Rows are points. Before rounding, the points of a table are all equally far from one centre. They may lie mostly on one side of it. Where is the centre, to within rounding?
(in the rows, 128 means zero)

Points, 9 rows:
[[ 99  62]
 [ 91  69]
 [122 145]
 [160 125]
 [ 89 131]
 [102 140]
 [101 140]
 [ 80 114]
 [106 142]]
Centre: [123 101]

Points:
[[135  69  92  80 171  85 105 114]
 [152 137 162 138 128  96  83 115]
 [168 116 166  75 122 139  83 136]
 [136  87 174  92 101 102 144  88]
 [109 105 109 124 129 111  42 158]
 [151 119 172 131 124  62 115 141]
 [146 130 130 128 131  68  63 152]
 [161  93 141 146 137  82 123 181]
 [122  89 129 111 188 116 131 126]
 [110 124 141 170 126  91 116 150]
 [ 96  94 152 118 161  82 133 109]
 [100 117 144 111 132 173 113 127]
 [145  91 141 122 147 112  56 172]
 [137  58  70  96 157 111  98 153]]
Centre: [130  97 120 104 111 108 112 136]

Points (18 x 12):
[[135 119 132 173 120 153  59 193 136  97 121 117]
 [ 99 129 211 136 112 158 132 168 152  99 155 111]
 [ 74  93 169 119 116 132  77 145 132  57 128 106]
 [103 109 179 115 125 104 110 132 160 100 158 100]
 [115 122 133 147 138 113  97 167 159 100 103  81]
 [ 91 130 106 108 155 130 112 183 134  87 149 127]
 [123 102 152 163 126 196 100 190 120  75 142 123]
 [100 120 116 108  84 116  93 196 154  88 155 119]
 [119 115 180 156 109 177  88 136 174  84  90  96]
 [108 167 120 136  86 124  49 149 143  99 133 135]
 [146  82 136 134  88 133 117 173 165  90 106 116]
 [110 163 148 154 124 112  97 173 146 114  88 129]
 [ 67 144 139 127  81 161 112 173 132  87 118 180]
 [ 88 130 119 129 123 183 124 138 137 111 122  75]
 [ 91 164 169 113  92 146 116 150 133  94 183 116]
 [121 108 159 173  77 152 123 167 154 106 167 100]
 [ 94 115 154 117 102 139  90 194 139 109 128 193]
 [ 92 179 144 117  91 119  79 173 146  91 131 110]]
Centre: [107 125 146 133 114 155  98 151 153  97 133 134]

Points (28 x 24):
[[ 94 105 126  85  95 104  62 181 130 114 126  72 112 121  48 110  99 102
  122  86  73 105 107 166]
 [116 136 105 116 101 132 130 189 108  94 112 111  80 178 100 111 164 149
  110  85 119  91  59 109]
 [108 120 134 114 118 129  99 182  76  95 134 117 147 171  72 148 118 107
  130 128  92 159 106 122]
 [104 100 121 124 117 159  85 148 117  91 148 103 132 174 128 138 167  92
  102 116 100 127  92 152]
 [113  99 108  96 102 102 145 165  90 157 160 101 131 124  84 183 167  78
  134 136  93 110  52 117]
 [122 115 112 111  84 146 113 145 106 103 142 117  98 107  89 164 141 142
  136 128  98  12  93 135]
 [ 91 140  89 129 123 137 116 145  91  85 142 143 115 142  62 127 160 133
  149  92 103 134  97 112]
 [ 80 136 111 130  75 107 130 141 127 135  96 118 159 137  70 147 119 100
  176 107  80  77  55 147]
 [ 87 110 130 125  99 131 113 169 142  85 154 134 123 140 123 175 106  53
  132  81 100  96  68 111]
 [114 117  98  75 100 105 139 124 148 117 133 122 155 106 119 144 121 163
  123 119 110  89 111 167]
 [100  89 128 122  54  89  67 148 155  87 115 100  95 146 109 131 138 117
  119 106  58  98  93 130]
 [110  92 124  87  54 126  82 172  83 131 133 108 111 151  99 170 103 170
  100 114  76  70 108 131]
 [ 95 126  87 108  59 109 146 144 143  91 133 108  95 131 107 142 119 102
  135  95 125  36 137 122]
 [ 92 121 139 132  97 146 148 182 132 119 130 148  93 183 128 137 103 145
   74  98 101  95 107 162]
 [125 127  88 143 139  97 138 134  94 116 145  62 154 132 130 123 111  57
  105 112 101  90 123 135]
 [129  93 111 104 124 157  90 198 127 146 176 120  98 161  95 172 142 120
  103 105 142  86  81 111]
 [ 95 117  74 103 126  92 129 104 111 142 121 129 101 125  83 117 135  86
  153 161  97  65  82 137]
 [126  91  98  81  89 132 147 189 105 119  93 108  95 140 128 111 113 123
   86  94  92 130 103 169]
 [157 102 153 121  91 115 130 167 118  69 114 117 129 127  55 128 144  74
  140  63  82  96  83 113]
 [117 146  88 120 102 106 137 140 103  96 137  69 142 132 135 137 116 135
  100 115  87 119  59 158]
 [ 95 130 140  91  71 113 173 127 122 107 133 121 122 106 119 161 154 127
  129  87  83  67  81 134]
 [114 139 119 116  99 174 121 154 146 112 148 107 121 113 105 175 122 123
   98 145 115  83  91 102]
 [116 103 116 118  74 132 160 164 105  85  85 121 131 120  71 143 118  83
   51 112 109 121 101 123]
 [ 97 107 139 126  99 141 104 180 167 101 168  87 148 114 107 158 155 129
   84  77  78  91 115 165]
 [101 126 100 122  83  97 110 159 114 129 158 132 126 189  90 146 180 126
   46  76  19  79 108 107]
 [128 135  90 119 136 125 138 172 112  74 127  88  99 174 117 157 165  85
  157  87 102 105 101 127]
 [ 82 117  89 131  74  96 141 189  85 118  71 118 101 140 118 182 130 110
   66  99 117  73  98 122]
 [110 137 152 105 140  98 119 130  99 101 118 103 164 131 110 147 124 133
  112 114 104  89  38 112]]
Centre: [114 111 102 115 115 104 120 167 119 126 130 121 127 147  83 140 130 107
 101 100  80  77 101 131]

Points, 29 rows:
[[ 91 175 165 132 125 111 102  82 131  89 110 133  63 144 109 140 144 126
  143  84  81 116 154 166]
 [ 80 126 143  97  98 133 140  64 104 112 115 141  89 112 116 151 110  96
  107  63  98  78 131 126]
 [ 98 126 142  82  58 130 125  90  89 116 128 114 102 152 121 150 122  92
  120  81  90 101 149 156]
 [ 90 187 154 140 118 147 115 105  83 116 112 152 129 151 153 155 137 147
  110  43 115 112 160 145]
 [ 93 157 197 124 124 104 126  97 115  83 104 106 118 129 122 152 113 115
  103  49  86 108 172 141]
 [ 87 143 168 104 100 148 115 109 101  91 147 108 121 151 100 168 138  80
  117  45 100  85 163 110]
 [115 169 172 138 117 138 110 109 106  93  96 123 102 171 110 153 147 124
   93  89  93 113 176 170]
 [107 127 192 113  89 132 134  72  93 122 119 140 116 136 129 154 155 114
  139 125  97 119 139 131]
 [ 76 165 135 142 122 111 105  66 102 133  66 120  77 146 119 185 125  99
  104  68  82 100 162 141]
 [109 159 174  84 126 143 122  80 106 118 109 130 116 181 118 151 118 102
  116  53  60  87 153 145]
 [ 66 143 131 104 115  87 147 113 114 145 117 128 103 125 113 165  95  91
  101  67  95  86 166 145]
 [131 113 175 105 124 112 123  96  85 126 101 102  88 146  97 153 127 114
  100  74  79 104 151 132]
 [114 139 137 128 109 142 120  67 107 105 107 130 109 144 111 158 141 103
  117  25 101  94 163 161]
 [ 89 158 170 107 104 132 133 115 125 109  83 122  77 102 153 162  98 104
   88  65  84 115 161 133]
 [ 84 164 162 104 120 108 108 107 101 108  95 106  73 137 126 134 113 128
  105  50  82  96 189 159]
 [ 72 156 152  86  70  95 121 107  92 126  81 118 105 151 119 156 108 122
  103  79 119 103 153 129]
 [107 166 181  99 148 130 107  96 111 114 116 121 117 184 128 173 158 103
  126  43  92 128 144 117]
 [ 69 153 132 110 137 109  91  87 104  73  99 119 140 151 118 141 129 131
  107  71  71  97 193 143]
 [ 84 140 149 130 121 109 104  93 135  93 119 155  86 127  88 175 143 119
  102  87  84  90 148 158]
 [ 91 131 152  88 159 104 153  91 134 113 123 120 140 127 113 146 145 112
  115  97  57 108 166 134]
 [ 75 173 164 113 120 124  98  95 121  91  90  88 107 132 119 163 127 135
   97  66 123  75 131 153]
 [116 166 182 104 128 155 115  97 118  77  96 120  87 125 128 174 105 118
  102  85  96  82 149 154]
 [ 77 162 130 133 132 125 107  92 106 139 112 103  83 140 120 153 113  88
  103  28  55 102 177 139]
 [110 147 142 109 122 133 130  76  98 144 103 146  95 168 116 154  95  91
  107  53 133 122 125 126]
 [124 158 168 124 101  88 112  86 114 133  89 130  86 171 125 158 138  84
  106  78 105  96 181 127]
 [112 161 191 119 134 163 127  93 132  94 115 147 114 157  97 157 121 105
  109  63  64 102 154 119]
 [ 68 162 176  94 106 141  83  93  73 153 133  98  88 139 124 168 146  99
  111  70  93  93 173 132]
 [ 98 148 156 113 126 127 113  61 118 120  91 146  98 162 101 155 133 105
  103 111  66  57 157 131]
 [113 181 150 124 126 105  81  95  73 116 112 105 121 153 107 170  75 119
  106  78  81  87 144 121]]
Centre: [ 94 151 137 121 122 137 108  99 123 127 119 114 112 140 131 153 120 119
 130  92  99 109 160 118]

Points:
[[117 202 115 162 138 131 131 155 138 186 118 138  82 124 141  97 104  82
  160 142 114 168 115 120]
 [ 86 175 146 143 128 160 137 134 127 156 136 100 110 124 130  85  68  33
  147 129 103 177 106  87]
 [ 82 177 155 160 138 160 109 154 116 183 115  90  65 154 158 114 114  88
  142 122 120 170 129 103]
 [ 96 188 146 149 175 152 133 148 121 182 105  79  79 120 135  95 120  69
  144 132 122 181 134 136]
 [112 156 165 144 128 137 145 140 107 195 130 131  83 142 150  83  96  57
  171 129 118 150 139 150]
 [110 145 163 150 137 164 144 163 140 158 115 119  71 162 149  96 101  74
  174 149 105 163 139 117]
 [ 99 152 139 161 113 150 124 139 113 163 131 116  95 157 149 119 112  40
  149 129 137 174  99 144]
 [ 54 155 129 142 105 155 139 173 123 197 136 128 105 123 123 101 115  93
  155 133 124 146 120 140]
 [120 176 137 138 147 160 153 166 109 175 122 111  84 160 173 118  91  85
  184 111 116 143 118 128]
 [104 168 135 170 138 144 115 136 120 163 106  94  64 151 179  79 111  82
  148 129 111 169 121 153]
 [ 86 189 124 170 147 157 134 123 120 173 115 100 106 148 166  95 107  42
  178 136 132 149 127 107]
 [103 166 147 179 155 167 155 147 131 173 112 111 106 129 158  79 122  74
  160 136 102 174  99 139]
 [132 154 135 136 125 171 133 135 112 171 138  95  86  89 145  94  99  57
  174 150 129 137 101  94]
 [109 170 178 168 137 155 129 140 129 167 113  94  86 128 182  92  87  92
  155 137  92 186 120 110]
 [ 77 178 145 162 100 148 163 142 130 157 145 121  88 127 154 102 114  56
  154 132 127 158 106  96]
 [ 84 193 118 148 148 155 122 161 136 175 147 121  75 118 160 113 104  67
  170 150 120 140 100 123]
 [ 98 158 147 165 129 172 145 163 114 158 116 122  96 142 119 105  88  43
  142 169 107 175 143 112]
 [ 85 166 126 132 111 140 129 136 130 180 156  94  89 156 175  73 102 103
  163 134 135 178 100 126]
 [101 173 124 185 139 156 108 140 113 157 106  90  67 101 142 122  82  52
  153 127 131 157  98 140]
 [ 88 173 131 157 128 124 151 151 109 160 154  92  68 144 166  99  96  81
  180 134 165 158 117 101]
 [ 89 150 171 183 150 136 143 163 127 153 148 108  91 116 169 101 101  90
  156 155 125 169  83 147]
 [115 142 129 166 136 163 144 134 111 197 128 103  51 150 153  98 111  88
  136 140 160 121 131 125]
 [130 161 150 133 129 161 146 143 134 163 110  89  97 142 151  84  99  59
  178 147 127 167  97 132]
 [111 142 145 170 108 179 140 130 123 190 153 110  90 140 167  75  92  76
  161 139 119 166 107 127]
 [113 159 114 158 155 164 122 131 100 166 135 123  49 143 165  98 109  84
  178 113 131 152  99 132]
 [115 176 151 170 145 145 127 167 100 174 105 138  91 105 151 112  66  76
  133 162 155 154 125 137]
 [ 72 162 131 153 148 180 128 137 134 178 121 108  95 140 126  73 108  90
  165 185 103 157 102 149]
 [ 90 186 130 178 128 155 132 161 121 143 142 120  64 119 171  80  52  92
  147 153 115 170 131 139]]
Centre: [ 95 149 130 147 146 142 137 119 114 147 131 106 106 125 134 109  84 105
 140 136 122 144 129 123]

Points (28 x 24):
[[167 157 127 144  75 180 131 110 123 158 142 134 154  63 135  94 170 189
  137 138 167 146 160 121]
 [138 169 130 170 107 174 165 149 102  88 142 122 127 154 160  59 127 140
  117 200 135 177 158 145]
 [171 132  60 132 143 139 168 134 121 105 175  91 133 110 111 121 136 153
  146 158 145 122 183 170]
 [160 172 129 176 159 161 188 127 162 130 159 148 123 153 135 125 162 181
  145 159 153 148 149 152]
 [199 171 136 125 137 182 125 164 130 150 153 127 127  92 129 134 149 182
  166 162 104 132 185 141]
 [169 142 111 172 115 123 125 116 114 121 154 137 117 141  76  78 134 218
  117 134 106 170 149 155]
 [158 176  91 137 100 149 123 111 133 123 132 100 170 133 117 113  84 193
  117 161 153  95 181 117]
 [188 167 168 112 109 150 160 133 121 126 128 124 198 100 114 113 108 191
  138 161  93 145 171 118]
 [177 174 122 139 125 187 138 117 105 100  96 133 170  81 110 139  83 164
  150 177 116 104 162 150]
 [181 194 126 124 148 132 191 162 122 139 148 121 105  97 131 121 125 143
  124 158 114 102 157 134]
 [151 192 136 154 120 137 109 150 120  83 146 135 150  98 109 108  80 141
  121 200 118 107 174  88]
 [109 175 134 151 120 129 113 138 126 134 145 185 131 152 122  97 165 197
  159 161 169 146 158 107]
 [196 183 131 129 137 160 113 127 119 161 116 115 155 119 138 118  73 182
  130 142 115 142 194 151]
 [169 145  92 153 156 148 122 173 108 155 193 107 137 120  95 113 108 169
  125 192 117 126 166 147]
 [147 179 124 115  93 177 157 111  90 151 101 141 165  92 132 106 141 206
  144 166 143 148 188 126]
 [164 172 139 146 156 177 156 132 136 115 191 116 157 115 124 134 126 201
  130 124 130 142 135 144]
 [178 203 126 141 161 157 119  97 138 142 170 114 163 102 120 114 141 167
  160 183 137 177 198 155]
 [169 157 164 149 115 152 144 120 146 133 179 134 186 139 147 113 144 193
  119 160 125 166 181 140]
 [164 178 117 165 129 151 156 140 133 119 151 108 220 111 154 113  93 199
  133 146 142 155 174 131]
 [144 117 146 177 151 144 126 107 146 193 154 121 142 125 113  98 187 154
  154 157 136 131 184 137]
 [188 183 106 175 140 172 126  97 141 170 143 110 141  90 148 139 132 164
  145 146  95 142 184 149]
 [161 160 138 158 152 171 128 181  85 162 104 173 145 106 166 126 130 168
  131 158 110 158 176 108]
 [159 180 120 124  98 156 112 130 112 103 161 157 126 111 146  94  89 175
  109 185 139 126 160 156]
 [180 183  98 148 107 143 159 169 107 147 122 140 184 107 114 115 139 208
  144 203 153 116 170 130]
 [156 174 128 129 113 171 108 162 165 149 174 113 132 113 107 131 116 138
  114 181 134 142 190 142]
 [172 172  93 106 140 135 139 124  86 100 172  80 137 116 148 107 142 176
  136 181 129 141 140 176]
 [163 150  74 192 139 132 148  97 138 175 173 153 158  95 109  95 139 146
  128 156 135 124 143 156]
 [205 172  87 128 111 138 154 107 122 166  78 103 182 121  93  89  96 161
  132 166 117 146 141 118]]
Centre: [157 152 124 161 127 136 134 132 112 124 123 117 143 115 118 108 131 147
 150 159 139 153 149 124]

Points (29 x 24):
[[154 121  97 214 166  99 111 140  94 150  83 132 121 141  72 146 144 123
  148 127 144 161 117 168]
 [157 115 115 208 168 121 133 155 152 171  79 116  94 135  35 155 128 148
  121 116 167 149 121 124]
 [110  89 134 199 145 120 112 144 105 108 143 123  69 115  65 163 152 116
  142 129 142 130 137 129]
 [155 107 109 212 206 157 124 144 129 183 117 146 111 105  76 131 152 147
  103 143 153 151  97 166]
 [130 106 152 196 167 141 123 127 135 226 123  99 112 135  65 136 114 116
  165 147 154 155 105 143]
 [140 110 133 234 164 146 150 137 157 137 120 127 139 130  69 141 131 133
  118 103 150 136 105 174]
 [171  93 110 220 184 121 149 139 125 163  84 105 123 134  86 154 116 141
  109 153 137 148 125 168]
 [140 134 132 220 179 112 140 130 107 170  85 136 129 126  65 146  82 101
  118 140 155 130  97 153]
 [108 103 130 237 164 139 100 161 141 186 117 111 113 115  94 159  95 159
  124 106 142 141 110 173]
 [108 121 109 208 142 126 154 156 103 167 107 102  94 125  54 149 117 148
  147 144 123 124 128 138]
 [171 114 110 193 158 135 112 159 121 158 113  96 116 127  70 169 142 117
  134 135 109 124  83 155]
 [170 123 153 240 168 130 151 167 110 130 112 126 119 142  76 137 144 105
  112 132 125 143 128 169]
 [152 118 117 217 112 121 112 149 132 196 100 121  99 127  65 135 107 128
  147 124 129 114 136 181]
 [123 113 118 184 163 141 116 172 130 154  87 123 105 112  65 133 128 149
  108 183 111 150 124 181]
 [158 123 102 193 172 124  95 133 151 168  81  86 101 128  82 149 136 126
  149 127 129 126 105 153]
 [137 145 117 230 134 164 110 154 103 149 101 106 117 124  53 133 132 140
  111 109 150 152 106 133]
 [159 118 106 205 159 100 125 139 145 166  98  94 123  97  89 149 155  90
  130 120 147 144 125 150]
 [125  79 100 185 136 121 143 138 147 151  87 117  94 128  91 108 158 152
  103 129 129 140 130 178]
 [149  98 120 207 186 111 132 160  97 153 125 166  69 124  84 158 133  99
  137 149 129 116 100 157]
 [146  71 117 210 171 107 124 130 128 147 125 146  92 145  56 153 175 128
  140 117 148 149 128 145]
 [173 111 176 216 134 120 135 123 129 175 134 115 113 144  63 162 138 163
  119 155 134 140 118 171]
 [161 125 109 212 183 115 143 120 132 174 108 144  98 131  57 168  88 128
  152 137 157 164 122 171]
 [155 102 136 198 154 131 148 149 114 170  82 122  99 102  59 153 125 156
  138 135 132 141 109 173]
 [147  85 144 188 173 141 146 164 121 160 127 134 149 112  58 180 138 131
  135 125 127 130 130 159]
 [138 131 123 210 176 123 128 126 119 154 132 150 111 103  54 136 149 150
  122 150 133 121 116 197]
 [114 140  96 200 171 149 141 112 126 137 132 120  76 112  47 129 131 155
  129 134 137 142 104 149]
 [142 103 150 230 136 159 123 143 131 153 140 114 118 108  84 154  90 140
  148 123 144 153  97 133]
 [166 120 123 184 138 153 127 120 113 127 100 123 130 106 103 143 147 125
  131 143 111 132 112 165]
 [153 116 130 216 146 124 126 112 119 146  93 123 116 124  79 117 132 163
  125 125 139 122 147 203]]
Centre: [138 125 136 165 160 128 115 148 122 163 138 126  96 148  95 134 114 124
 104 125 157 145 136 151]

Points (31 x 24):
[[149 134 141 122 136 119 147  86 194 181 134 132 115 113  96 119 155 172
  145 139 181 139 151 150]
 [159  80 144 163 164  80 180  84 132 154 191 136 105 112 167 137 110 156
  181 121 153 103 124 131]
 [142 148 149 147 132  86 167  91 142 156 111 151 145 105 120 128 137 151
  171  89 213 109  93 150]
 [109 110 169 166 136  59 185 147 114 134 170 129 123 111 143 141 125 147
  142 134 208 121 111 124]
 [139  98 146 147 159  73 138 170 137 126 198 106 106 118 144 123 149 132
  188 119 189 103 112 151]
 [168  84 141 139 142  82 174  80 135 148 165 144 130 126 122  94 128 137
  176 147 216 119 126 141]
 [ 91  76 139 133 173  73 191 119 101 143 128  93 135 134 120 117 161 160
  114  85 180 111 118 129]
 [109  86 139 176 192 122 209 100 133 172 122  88 116 143 148 127 160 133
  158 138 164  82 117 150]
 [165 136 125 116 178  91 166 103 148 150 163  83 135 119 162 150 139 140
  172 113 173 111 116 168]
 [161 116 115 172 157  90 167 130 136 169 176  96 102 141 141 148 127 201
  180 132 171 130 141 142]
 [113 117 142 117 175  94 177 114 136 200 158 136 132 104 152 113 100 147
  187 171 164 125 131 166]
 [139  87 154 139 137  84 138  82 172 166 130 121 104  71 116  83 144 153
  172 106 191 118 114 134]
 [128 118 141 159 124  87 165  90 163 131 164 115 147 127 132 121 122 149
  125 108 192 119  78 158]
 [137  84 105 158 157  88 170 149 117 133 164 107 154  82 160 122 144 176
  134 125 172 105 100 128]
 [178 122 172 110 126  65 159 102 167 127 137  95 123 129 166 130 144 159
  186 145 162 101 108 156]
 [151 129 156 173 114  69 190 117 161 157 127  78 143 140 138 139  97 159
  168 136 181  95 104 146]
 [138 119 152 148 142  96 185 130 157 152 186 145  82  95 161 131 163 178
  152 140 168 109 120 166]
 [129 157 160 128 167  76 153 139 118 135 175  93 140 124 136 139 152 171
  164 127 194 100 101 117]
 [168  98 125 197 142 106 139 106 116 188 156 102 123 127 117 119 120 164
  117 131 200 104 121 138]
 [119  85 121 182 160 104 156  86 153 118 181 120 124 106 148 124 181 175
  169 110 159 109 139 112]
 [136 137 159 159 150  92 173 124 159 146 170 124  91  91 145 149 135 159
  131 109 204  91 112 159]
 [161 102 109 155 139 101 175 114 146 148 172 100  82 128 157 141 117 159
  153 130 198 147 119 126]
 [113 114 146 135 153  80 159 133 150 108 127 119  83  96 151 127 136 170
  160 143 221  92 115 134]
 [123  88 130 187 124  91 147 145 130 133 131 105 126 123 118 114 173 191
  119 150 187 118 108 144]
 [102 121 148 193 160  95 206 122 134 154 118 133 106 110 144 122 154 177
  195 124 201  84 126 147]
 [108 128 149 163 121  99 163  92 141 166 165 101 119  93 148 131 166 187
  151 137 179  87 109 178]
 [124 116 119 167 152  95 147 120 145 130 156  82 122 111 100 115 145 199
  191 123 183 132 124 167]
 [129 100 132 149 106  99 143 109 125 167 169 139 145  87 131 145 154 170
  168 178 197 116 135 128]
 [126  90 169 140 138  71 203 111 148 191 149  97 157 130 143 114 162 169
  158 124 178 132 109 157]
 [141 148 150 204 116 139 214 121 117 176 131  89 123 115 124 157 123 131
  150 118 175  62 148 132]
 [151 117 196 165 114 132 161 114 149 178 147 117  93  67 115 130 119 153
  158  85 154  92 100 183]]
Centre: [129 108 156 135 126 131 153 133 123 147 129 122 126 133 140 109 127 146
 159 109 147 101 152 133]
